Each row of a before or after table is a point. One or more steps were done to the points. Then noise was added and the rows were shuffled. The steps act on columns, c1 being the first. Name the steps. A step turns or swaps two columns, mirrors them in a line or flattens them onto one, adds a multiple of one to another, or multiplies or shifts one. Angles are multiples of 10 degrees, from the lower column toward the higher: turns from -170 to 170, lines from 10 to 170 but not 90. Use the fewest steps. Two steps may share a column if one is a turn and the other turns, adds or multiplies; they go together, in the order done. Otherwise the lowest column goes first.
(in the rows, 128 means zero)

Before (9 x 2):
[[143 108]
 [175 201]
 [163 103]
 [102 173]
 [128 152]
 [174 170]
 [141 162]
 [183 112]
 [ 75 122]]
After (9 x 2):
[[185 131]
 [146 116]
 [148 178]
 [104 125]
 [165  52]
 [ 87  89]
 [140  65]
 [149 102]
 [ 90 115]]
Steps: turn c1 and c2 by -120 degrees

Before (13 x 4):
[[175 124 154 125]
 [ 85 125 120 115]
 [159 155 157  95]
 [187 166 148 124]
 [ 62  66  95 133]
 [ 76 112 144 134]
 [232 137 136 128]
 [ 78  53 150  79]
 [103 118 143 103]
 [193 138 123 111]
 [ 85  91 159 139]
 [202 157 128 146]
 [174 135 131  75]]
After:
[[196 135 138 207]
 [ 80  97  65  79]
 [126 144 121  90]
 [175 154 155 129]
 [ 89 162  89  99]
 [109 119 126  89]
 [133 150  50  56]
 [156 156 124 160]
 [ 94 147 112  90]
 [200 132 137 129]
 [184 124 138 168]
 [159 131 160 197]
 [168 146 168 174]]
Steps: turn c1 and c4 by 50 degrees; swap c2 and c3

Before:
[[160 140 115 109 177  64 108 102]
 [ 75 126 121 166  84 111 145 118]
 [145 164 167 153  80 159 107 169]
 [105 117 133 161  81 149  93  88]
 [177 134  78 177 154  51 110  98]
 [119 186 120 179 169 150 142 104]
 [166 132 178 160 164 137 126 117]
 [141 133  97 129 157 142 159 106]
 [210 138 191 169 164 131 131  70]
 [163 234  97  66  84  68 129 172]]
After, 10 rows:
[[176 154  78  80 154  51 109 115]
 [168 178 191  45 164 129 131  99]
 [178 184 119 135 168 148 141 157]
 [161 141 178  90 166 136 127 122]
 [154 121 165 111  78 159 108 181]
 [ 67 164  95  92  84  70 128 237]
 [128 150  97 116 158 141 159 119]
 [109 155 114  96 176  61 110 121]
 [160 147 134 149  79 150  95  94]
 [166 134 124 181  83 112 143 118]]
Steps: turn c1 and c4 by -90 degrees; turn c2 and c8 by 50 degrees

Before:
[[155 191 120 179 115 137 131 153 134  82 131]
 [174 112 121 206 134 140  76 113 102  97 193]
 [183 197 207 157 166  97  80 120 179 127 131]
 [115 178 154  92 151 203 119 146 138 153 155]
 [165 143 119 174 163  94 109 222 156 163  87]
 [ 97 119 123 167 123 100 162 121 100 203  81]
 [126  73 192  85 133 153 142 131 145 149 168]
 [145 107  79 150 141 194 107 123  92  91 105]
 [ 59 153  97 167 187 148 171 196 107 132  78]
 [101 127  83  93 192 152 116 160 184 146 165]
 [128 144  90 110 162 139  78 162 109  88 169]
 [142  78  92 119 207  88 179 114  98 194 188]]
After, 12 rows:
[[166 142 124 130 128  93  88 225 156  74 115]
 [145 105  78 132 114 193 106 121  93 145  87]
 [102 127  84 127 150 152  68 161 184 136 168]
 [ 98 117 126 126 152 105 147 120  96  41 140]
 [182 199 205 124 105  97  71 116 178 131 129]
 [ 58 153  98 129 193 143 101 198 108  96  92]
 [145  79  94 127 212  88  85 115  96 111 214]
 [114 179 153 127 130 204 104 144 137 126 165]
 [153 197 123 130 125 131 138 153 136 168  98]
 [128 143  92 128 103 141  77 161 109 185 133]
 [129  70 190 128 140 153 130 131 144 133 171]
 [174 107 121 129  85 141  95 112  99 194 158]]
Steps: multiply c4 by 0; turn c5 and c7 by -60 degrees; mirror c10 and c11 in the line at 70 degrees
